Each row is a point. The last column is the point's height on a tilted bowl or saddle (a function of degree 2), plus a little noise. Count its main directions that bend up, bend down and stay straight.

Points, 16 rows:
[[-12.0 -23.1  10.0 -17.6]
 [-13.3  -8.0  12.7 -11.6]
 [-24.5 -22.6   5.2 -16.2]
 [ 12.4 -21.7 -15.1 -19.0]
 [-20.9  11.6  44.7 -15.8]
 [-26.7  32.3   1.3 -18.2]
 [-31.5  -6.8  14.1 -21.7]
 [ 12.9  -9.4   9.0 -17.4]
 [ -7.9 -35.9  17.8 -31.2]
 [ 23.8  16.2   2.9 -16.0]
 [ 12.4  11.4  -4.1 -10.5]
 [ 21.4  -2.7  -4.1 -21.3]
 [-20.8   1.0  -4.3  -5.1]
 [ -3.0  19.6   4.3  -5.4]
 [  6.4   9.4   7.8  -7.0]
 [ 11.5  -4.4   0.5 -14.1]]
Directions: 1 up, 2 down, 0 straight

Points, 27 rows:
[[-14.7 -17.3 -10.5  11.6  -7.6]
 [  4.7   6.6 -13.5  14.8  -9.1]
 [ -3.7 -13.0   8.4 -19.4   2.2]
 [-12.6   8.1  -2.8 -14.8  -3.0]
 [ 18.6  29.6  37.1  19.2  40.0]
 [-35.6  24.0 -10.6 -32.3  45.6]
 [-26.3   2.3 -42.4   6.0 -10.1]
 [  4.3  -8.2 -14.9   5.5 -11.4]
 [ -8.9   5.3   3.9   6.6  -7.1]
 [ 10.5   7.8   5.3   4.7  -9.0]
 [-18.8  14.1  21.5 -12.2  16.0]
 [ -6.4  18.9  22.7  16.6  16.9]
 [ 11.6  34.8  15.3 -13.3   4.1]
 [ 12.1  10.7  14.1 -10.4 -10.0]
 [-17.7   6.2 -30.4  13.9 -14.3]
 [-38.5  -7.3 -14.6  -8.3   8.1]
 [ -7.2  -2.0   3.7   4.2  -8.6]
 [  1.8  16.8  14.4  12.5   3.5]
 [ 27.0 -25.8 -17.3  31.4  35.1]
 [ -0.9 -11.7  25.0  -7.4   6.8]
 [-13.1   4.0  14.3 -16.1   4.8]
 [ -7.9  -6.5  20.3  -1.2   4.5]
 [ -9.0  12.2 -19.4  10.8 -11.8]
 [-30.6  17.2  -4.1 -16.4  16.3]
 [ -3.6 -13.7  -0.4  43.9  23.5]
 [  1.4   3.5  26.7  -1.3   3.3]
 [  5.0  10.0 -19.9   2.5 -11.4]]
Directions: 3 up, 0 down, 1 straight

Points:
[[ -2.7   0.8  32.6   6.4  -6.5  12.5   9.4]
 [  9.2   0.5  18.9  -1.2   1.5  12.8   6.1]
 [ 11.0   9.7  24.4 -22.2  -7.0 -24.7  22.0]
 [ 16.1   6.4 -28.3  15.6   0.7  -5.7  13.6]
 [-23.8  -1.0 -33.9  10.0  13.1  -9.3  18.0]
 [ -3.3 -18.5  -5.4  -8.6  -6.0  27.5   8.1]
 [-32.3  13.6  -2.8  -0.1   2.0  -5.1   8.9]
 [-19.6 -24.2  -0.1 -24.1  17.5  17.4  17.7]
 [ -7.1  22.2  22.7  14.5   0.2 -11.1   8.7]
 [  3.3  -3.8  12.0 -21.2  13.7  16.1  11.3]
 [ 11.2  17.6  34.3 -31.8   1.7 -18.6  29.8]
 [ -1.8 -25.9   7.5   9.9   9.5  11.1   7.2]
 [-31.8  10.0 -25.8  -8.1  46.2  21.4  35.6]
 [ 12.3  -0.7   9.6   9.6 -22.9  14.1   9.4]
 [-18.1  22.5  -4.8 -13.9  13.3  30.5  14.2]
 [ -6.0 -10.9   9.7  -9.0  -9.8  -3.6   7.0]
 [ 10.5  -7.0   4.0 -39.9  14.8  17.4  22.5]
 [  9.2   0.6  -8.0  16.7  14.1  -5.4   7.2]
 [ -7.2   8.1   7.2 -18.4  -3.3  -0.1   7.9]
 [ -2.3  42.4 -16.8  17.2   4.7  -8.8  18.9]
 [  8.3   6.6   5.9 -19.5  -8.5   2.8   9.7]
 [-13.4  16.1  13.1 -18.9  15.1  18.2  12.0]
 [ -4.8 -10.7   3.8 -26.8  11.1  13.8  12.8]
 [ -6.6  14.4   2.3 -11.6 -19.4  -8.7  10.6]
 [ -9.2  -9.4  30.3 -24.8  37.0  10.1  30.1]
 [ -0.5 -20.7  26.0 -30.0  35.5  16.9  33.2]
 [-18.3  -3.0 -34.1  23.5  -7.4  17.5  15.3]
 [-40.0   9.4 -27.4   4.4 -26.9  30.2  27.5]
 [  7.9 -27.3   3.2   1.7 -12.7 -16.4  13.7]
 [  2.2   0.6 -23.8   1.5  -4.7  21.0   7.8]
 [ 23.6   1.2  -1.5  -4.8   8.1  13.3   8.2]
 [-17.0  18.5  10.8 -18.8  24.3  -0.7  15.8]
 [ 31.8  16.5  -3.0 -22.8  14.8   6.7  19.1]
 [  2.5  -7.1   4.4  -1.3   0.4  -0.6   3.5]
 [ -4.9  30.2 -14.7  13.7  13.9  14.6  11.5]
 [ -6.0  25.5  -2.7  -2.2  24.7 -12.0  13.9]
 [ 26.3  -8.3 -22.6  19.9  35.3   5.9  25.0]
 [-14.5   7.0 -17.1   5.9  -8.9 -28.4  13.8]
 [ -5.5  16.5   6.6  19.0 -15.4  -3.8   6.3]
 [ -1.0 -19.5 -33.0  -5.1  -2.2 -16.6  17.3]
 [ -2.8   8.6  22.6   2.4  33.0   8.2  14.2]
 [  1.5  16.3   6.8   9.9  34.6 -24.0  20.7]]
Directions: 6 up, 0 down, 0 straight

Points:
[[ -4.3 -32.4   6.4  13.9  21.6   2.4 -13.1]
 [  0.4  -3.8  -2.4  -9.4 -13.2 -20.2  -5.1]
 [ -2.1  27.8  -0.8 -26.2   4.5  -6.9 -12.3]
 [ 23.2 -11.0 -21.5 -18.4  -6.9 -35.1 -39.3]
 [ 27.3  -9.7 -27.9  11.0   3.3  32.6 -18.5]
 [ -2.5 -17.5  -3.4 -10.7   1.4 -15.3  -2.6]
 [ 12.1 -45.7   1.7 -13.2  12.7  10.3   0.1]
 [ 23.3  10.2 -26.7  -2.5  26.8  20.2   6.2]
 [  2.2   8.1 -13.5   9.4 -23.6  -2.7   4.1]
 [-16.0 -28.8 -14.3 -26.2   3.5  -2.2  -3.9]
 [ 16.5  15.9 -16.6  -9.6  -7.2  15.2 -15.1]
 [ -4.3  17.4 -15.3   7.4  28.1   1.2  -4.8]
 [ -4.5 -35.3 -36.0  -1.0 -18.8   8.2 -25.3]
 [ -7.9  10.5 -15.4  16.3 -33.4  -3.4  18.8]
 [ 10.8  23.0  16.6 -15.4   2.0  -5.3  -9.5]
 [ -5.9   6.5 -23.8  10.4   1.4  -4.5  -8.9]
 [  4.0   4.5   0.5 -25.2  14.1  10.3  15.4]
 [ -7.6   6.5  -9.8  18.0 -20.0 -28.5   4.0]
 [-12.8   0.3 -23.2   8.7   4.1   6.5  -9.1]
 [ 14.2  12.2  12.7  16.5  -3.9  15.5 -10.1]
 [  2.7  35.7  -0.9 -32.8 -14.4  -9.7 -36.9]
 [  1.0  14.1   0.3  14.3  -9.0   5.4  -2.0]
 [-22.1  10.4   7.7   8.8  25.5  12.4 -10.7]
 [-19.5  10.3  -4.2 -11.0  -6.7   7.0  -7.0]
 [ -1.4 -24.5  -7.1   4.4  10.7 -24.1 -17.3]
 [ 16.2   1.1 -17.6  17.4  27.4  24.4  -0.1]
 [ 21.4  26.7   7.0   8.3  -2.8  23.6 -17.5]
 [ 40.4  -8.9  22.3  12.8 -26.4   9.8 -28.1]
 [ -2.0  10.8  28.7  23.9   3.4  17.4 -24.0]
 [ -5.5 -27.7  12.1  -1.3  -9.7  10.2   1.3]
 [-13.6  16.2  15.4   3.8  15.7 -36.2 -29.3]
 [ 19.0  10.4 -14.4 -29.2   0.3  -4.9 -13.9]
 [  6.4 -39.6  17.3   6.2 -14.2  -5.8  -8.3]
 [ -2.9 -43.6 -18.5   2.6   2.5  26.6 -22.1]
 [-12.1 -14.7   7.4   8.5  21.3  19.2  -2.5]
 [-24.7  -1.4 -33.3  -8.2   4.1  14.5 -23.6]
 [ -8.3   3.6  -5.2   5.2   7.0  14.7  -2.1]
 [ -6.3 -15.9  10.3  -3.4  12.0  19.3   5.9]
 [ 36.8 -31.0   4.3  -0.2 -15.9  12.7 -25.1]
 [ -4.7  -9.9   5.9  11.4   2.0  22.2  -4.0]
 [ -6.3  22.3  17.1   3.5   2.7 -15.7 -16.1]
 [ 13.3   6.4 -16.8  19.1  -1.3   8.7  -3.6]
 [ 34.0   3.4  21.7   5.9   5.1  -7.6 -17.3]
 [ -6.7 -26.4   6.7 -23.2  -1.0  12.5   9.1]
 [ -3.6 -12.5 -30.7 -19.0  -2.7 -15.7 -24.8]
 [ 15.0  13.8  21.1   1.4  -6.5  11.6 -12.6]
 [-38.1  19.9  -0.5 -27.4  34.9  13.9   2.4]
 [  0.6  -1.2 -12.6   9.2  26.9 -44.3 -40.0]]
Directions: 1 up, 4 down, 1 straight

Points (70 x 9):
[[ 12.3  25.4 -10.5   8.3 -15.3   9.2   9.2   4.2   6.5]
 [ -2.7  28.9  28.5   1.0   5.5 -24.7  25.6  22.1   4.4]
 [  3.4 -20.5 -14.8  15.6  -6.8  -6.5   0.7  10.8   2.5]
 [ 16.9   5.7  25.1   6.3 -12.5 -26.1  -1.2  -6.1  -4.2]
 [-11.2  -8.8  21.0   2.6  10.9 -12.4  14.9   1.3   0.2]
 [ 21.1  11.0  10.7  41.2   9.4   8.0   8.6   5.3   4.9]
 [ 16.6  -6.4  -7.2  -4.7  16.5  19.8  -3.0  23.6  -9.0]
 [  7.2  11.5   1.5  -6.5  -9.2  -3.8   1.3 -27.9  -2.0]
 [  5.4 -18.7  14.9 -18.1  20.8 -14.7   3.2   1.6  -9.5]
 [ 16.3  -8.5  18.9   3.0 -12.4  24.8  20.4  -9.2 -14.3]
 [-18.2 -15.7  26.7  14.4  -3.9  -5.7   8.9 -10.0 -12.9]
 [ -2.9 -41.5  10.5   3.4  19.8 -12.2  -4.4   7.9  -7.6]
 [-50.2 -32.6  13.6  34.5   6.6  25.0 -11.4  -0.3 -58.0]
 [  8.0  -2.1 -24.4   8.1   2.9  34.9  20.1   9.7  -7.6]
 [-34.7 -12.4   9.2   8.6 -29.8  13.3   3.4  -7.4  -6.1]
 [ 15.7  -2.0  -0.8   2.7 -28.4   5.8  31.4   5.6  -4.2]
 [-20.0   8.4 -21.8 -14.7   1.7 -33.8  -9.4  -5.1 -13.1]
 [-22.6  35.3   5.3 -19.5  18.7 -12.5 -13.0  -3.3  -7.0]
 [  1.7  13.6  12.0  16.3  -3.0  31.0 -38.6 -45.2 -48.0]
 [ 30.3   4.5  30.0   1.2  12.5   8.0  -2.4  -1.4 -21.5]
 [ 17.9 -15.6   8.5   7.0 -37.9  18.5  34.0  -4.7 -11.8]
 [-14.6 -22.3 -27.3  -6.8 -13.7  33.0  25.2  -1.3 -12.3]
 [  6.0   6.4   1.2  20.9  20.9  23.7   4.2   2.3  -1.9]
 [ -2.8   3.4 -18.1  -1.1  -3.1  18.2   2.7  28.1   1.0]
 [  7.9  18.7  13.3  -3.9  -5.6 -36.6   3.6  23.9  -7.4]
 [ 33.9   4.7 -22.3  -5.6  26.2 -15.5 -44.6  15.8 -32.0]
 [-10.9 -11.8  14.4  35.6  -5.7  32.6 -14.0  18.8 -25.7]
 [-47.2  11.8   4.8  14.6  11.2  -5.4   5.3   3.3 -14.4]
 [ -4.6   6.0 -15.5  -7.3  13.4  -7.2  -7.3   6.0   4.3]
 [ 28.5  15.8  -6.8   2.8   5.3  15.0 -11.4   6.0 -14.3]
 [-14.5   6.7 -10.8   9.7   3.9  21.9  19.6  -6.5   3.0]
 [ 13.2   7.7 -27.0   5.4  -7.8  -7.3 -17.6  11.3   1.5]
 [  6.8 -12.7  -0.5  15.1  13.9 -13.1  -6.2 -18.6 -10.0]
 [ 16.1   0.2   8.2   3.3 -17.6 -15.3  -0.6  -7.8  -2.2]
 [ 21.1 -16.3  -5.4 -15.9  10.9  19.0  10.5  27.5 -16.5]
 [-13.1  15.9  -2.1   0.1 -17.4 -19.4   5.3 -17.0   4.2]
 [ 15.4 -21.3   2.7  18.6 -27.3 -35.0  -6.0   0.8 -16.5]
 [ 13.7   7.7  14.5  20.7  14.9  -4.0  -5.8  10.8   2.6]
 [  7.3 -19.8   8.0  52.2  50.7   4.0 -13.3  28.7  11.2]
 [-20.6  -8.9   7.5   2.1 -26.9   2.6 -12.1   9.6   2.0]
 [ -0.5   3.2  21.1  14.5 -15.1  -0.2   1.9  13.9   3.6]
 [  6.8  -8.9   2.9 -36.6 -19.7  15.2  12.6 -30.8 -19.0]
 [-13.5  20.5   5.1 -17.1  16.4  16.9 -16.8 -10.3 -14.6]
 [-11.6 -20.5 -11.7   9.9  -2.0  -7.2   1.6  29.6   5.9]
 [ 18.9 -16.6   0.5  -4.8   4.8  -5.2 -16.5  13.9 -13.1]
 [  0.4   2.6  22.0  -2.9 -28.1   8.8 -21.1   8.0  -1.5]
 [ -0.9 -11.6  13.2  18.3   6.2  20.9 -12.2  -0.3 -17.2]
 [  2.9  -8.8   9.0  -4.7 -14.0 -34.8 -14.7 -29.7 -24.5]
 [  1.0 -21.2 -12.7   7.7  18.3  27.3   7.2  -6.8  -4.9]
 [ 17.7  -0.7   8.5  20.2  -6.7  -0.6  19.9  33.6  11.0]
 [ 41.1   4.4  15.9  22.7   1.8   8.1  -5.7   8.0 -13.6]
 [ -1.8  16.3  -7.9 -15.2  -1.0 -22.4   4.0 -21.2  -3.3]
 [ -3.6  -8.8  12.4  10.5  10.7 -26.4   2.3 -38.8 -24.3]
 [  8.7  -4.6  23.1 -21.0 -10.6  -1.1  28.3  10.3  -7.5]
 [-11.9 -11.6  -2.3  11.0   7.1  -8.0   6.7  19.5   8.1]
 [ 42.6 -17.2 -12.9 -17.5  13.2   7.6 -24.6   9.0 -48.9]
 [-16.7  -1.6  57.5  17.6  -0.1 -19.1   9.5  -2.0 -26.4]
 [-17.5  -1.2 -17.5  30.0  11.0 -29.5  -0.5  10.3   0.1]
 [-15.6   9.6  -6.1 -17.7  12.0  25.2  -7.5 -13.7  -9.9]
 [ 17.3  13.1   8.2   0.8  -2.0  11.5   8.1 -12.5  -5.2]
 [  9.4   6.3  15.7 -11.9 -12.8   3.0 -18.6 -22.2 -10.7]
 [-10.3  20.0 -11.3   6.8   6.9 -29.2  18.3  -8.4   5.3]
 [ 38.8   8.6 -15.4  -4.9 -12.1  24.4 -19.1  -5.8 -37.5]
 [ -5.8   2.9   0.6   1.7  21.1  12.0   4.9  13.0   6.4]
 [-29.0  -5.1 -14.4  12.5  -7.9   6.2   2.5  -4.2   0.2]
 [  5.7   3.7   2.1 -30.4  19.1  -4.2 -17.2  16.3 -23.5]
 [ -1.6 -21.5  13.5 -14.2  -9.4 -17.5  19.5  -9.1  -9.3]
 [-16.7  31.6  14.5 -38.5   5.7  -7.2  11.8   7.3 -13.3]
 [ 27.0  25.8  -1.7  -5.5  22.7 -25.1  25.0   2.1   7.1]
 [ 23.0  12.3  12.0   0.7  10.0  13.4 -16.8 -33.4 -30.1]]
Directions: 1 up, 4 down, 3 straight

Points, 64 rows:
[[-14.6  -1.2   8.9  19.7  -1.9   5.2   9.4  14.1   1.0]
 [-12.9  12.5 -26.3   5.6 -10.1  12.4   3.0  -5.5  12.5]
 [-14.0   9.9   4.7   8.6 -15.7 -20.2  15.0  -9.4  17.3]
 [  9.7  14.2  -5.4 -36.5  14.0 -20.8  -4.4  22.0  -2.6]
 [-27.6  30.4   0.9  27.6 -17.2 -15.1   8.6  -8.1  31.2]
 [ -3.8  -0.2  22.3  28.2  26.8  -3.1   4.1   4.3   5.5]
 [-26.7  13.6 -10.1 -15.1   3.8  -7.3  -1.8 -29.6  -0.8]
 [-18.7  21.1 -13.6   2.0  20.1  -4.3   5.9   2.3   6.8]
 [  5.4   8.0  13.0   8.9  16.0   6.5 -23.3 -15.5  10.3]
 [  7.1  -0.3  -0.6  -6.1  -3.6   0.2  12.1   0.1  -0.6]
 [-40.0  -8.4  11.2   5.2   3.5  25.2   8.6  16.9 -15.2]
 [  0.7   5.3  15.2   6.0   0.4 -13.2 -27.4  -8.8  13.2]
 [ 12.6  29.8  17.7  -8.1 -24.1  -4.8   5.1  -5.1  13.0]
 [ 18.5  21.6   5.6 -19.7   7.8   0.8 -23.3  -6.7   0.1]
 [  0.8   4.9  -5.1 -14.4  -3.4 -15.0 -20.9 -24.3   6.1]
 [  4.4   8.5  25.3   5.0  10.1  18.6   2.5  -4.3  15.9]
 [ 18.9   5.3   6.4 -30.1  25.7  26.5  -4.1 -15.3  14.5]
 [-17.7  -4.5 -14.5 -18.5  -3.2  -6.5  22.2 -14.1   9.1]
 [ 10.3 -16.8 -13.0  -7.8   8.3 -18.8  -7.4  11.0  17.0]
 [  2.9  -8.8 -12.7 -21.3  12.3  -3.9  13.2  21.5   6.3]
 [  6.5  -6.4  29.4 -14.2   2.3 -13.9  -3.0  29.1   5.8]
 [  5.1   4.3 -18.9   2.0   3.2  -0.1  18.2  35.3  22.0]
 [ -0.6  12.8  -0.5   7.1  24.2  -0.6   7.9  -7.4  14.7]
 [-18.2 -19.9   9.2 -19.2  -3.7  -3.5 -10.4 -24.8   1.3]
 [ 12.6  -1.9  21.5 -38.7 -13.5   0.9  21.3   5.9  -8.4]
 [  5.5 -10.0 -22.0  13.5 -12.5  19.8   1.9 -19.2   5.2]
 [ 40.6   3.1 -26.4   2.7 -10.5  13.4   0.6  10.2 -11.4]
 [ -7.4   7.2  -2.0  12.0   1.2  -4.0  12.2  11.0  10.5]
 [-22.1   2.9 -39.3 -26.8 -17.0   3.7  -1.7  19.2   5.3]
 [  1.0  31.0 -33.4 -12.4   0.1 -17.1  34.4  33.5  35.3]
 [-15.4  25.9   6.6  22.5  -3.0  -1.8 -21.8 -22.9   8.3]
 [ -4.3   8.9   2.7 -13.2 -31.4  14.6  17.6  27.4  21.3]
 [ 12.8  36.0  36.6 -23.0   8.9 -15.2   8.4 -12.0  16.7]
 [  1.5  -6.6 -19.2  12.1  14.7  10.6 -14.9   8.5   8.8]
 [-31.9  20.2 -14.7 -40.9 -12.7 -23.1  -2.7  17.3 -18.6]
 [-22.3  -5.5 -11.6  -0.1  -2.1  18.7 -13.8  -9.6  -5.6]
 [ 17.3  12.4  -4.4   9.6  48.6   7.7  25.5   9.8  34.4]
 [  2.0 -11.1 -14.7 -21.7  -6.3 -18.0  -6.5   9.3   8.0]
 [ -5.0  38.5 -37.5  -2.3  21.1 -24.3  -1.1   8.0  19.4]
 [ 17.9 -21.2  -9.8   8.9  14.9  -1.7 -24.3   8.4  13.0]
 [  5.2  39.6  17.3  10.6 -11.6 -11.4  49.8   4.8  47.9]
 [ 19.0  19.5  -1.2 -21.4   9.1   2.7  20.2   7.5 -10.3]
 [ -2.6   3.5  14.2  -1.4 -24.3 -20.2   4.7 -42.4  12.4]
 [-31.0 -28.6 -12.4  12.4 -12.6  -8.8 -15.4  13.4 -17.2]
 [ 27.8   4.3   8.6 -37.0   3.1  16.1   5.6   3.3 -12.0]
 [-11.4  -7.4 -13.5  -3.6  25.6 -36.9  -1.1   5.8  35.6]
 [ 36.6 -38.2 -16.7  15.4   4.8 -28.9 -22.6   4.6  34.7]
 [  8.8 -20.9  34.1 -14.9  -3.9   8.3   9.9 -10.3   4.5]
 [  1.9 -27.3 -25.8   2.4   0.5   8.2 -25.8  -9.2  11.2]
 [  5.4  -7.7  18.0  -8.3   3.0 -15.3   2.4  19.6   2.6]
 [-20.9  33.9   3.8   5.5  22.5   0.4  10.9  -3.6   8.6]
 [ 17.2  25.7 -26.1  28.8 -15.6  20.1  -2.6   2.0  21.4]
 [ -5.5 -12.3  26.2  17.7 -21.1  -7.6  -5.5   9.1  -3.5]
 [ 17.7  24.7  20.9  -1.1  31.3  -3.4   2.0  15.5   7.5]
 [-29.5 -20.9  -8.1 -13.7  39.7 -13.5   8.6  -6.6  28.5]
 [ 27.9 -10.2   4.2 -20.7  24.9 -25.8 -16.8  37.6  30.9]
 [ 25.3   4.6  -1.4 -15.8 -37.2  -3.8   1.9  -5.2 -13.8]
 [ -0.6  20.8  -6.3 -10.0   7.5  11.9 -11.0  -8.9  -3.8]
 [ -9.6  -3.8 -14.1  10.0   0.6 -23.1 -11.3   1.0  16.8]
 [-12.9 -22.9   6.4 -22.6   5.3  13.5 -14.1  -5.5   0.2]
 [ 17.6 -10.4  17.2   1.7 -30.3   2.2  -9.6 -19.2  -5.5]
 [-24.1 -26.8 -21.0   4.2   0.8 -10.6  22.5 -18.9  31.1]
 [-21.1   8.3  22.9 -15.9  -7.6  12.8 -16.4   4.1  -2.1]
 [-20.8 -17.1  -4.1 -20.5  -8.2   9.9 -28.3  -2.1 -10.4]]
Directions: 4 up, 2 down, 2 straight
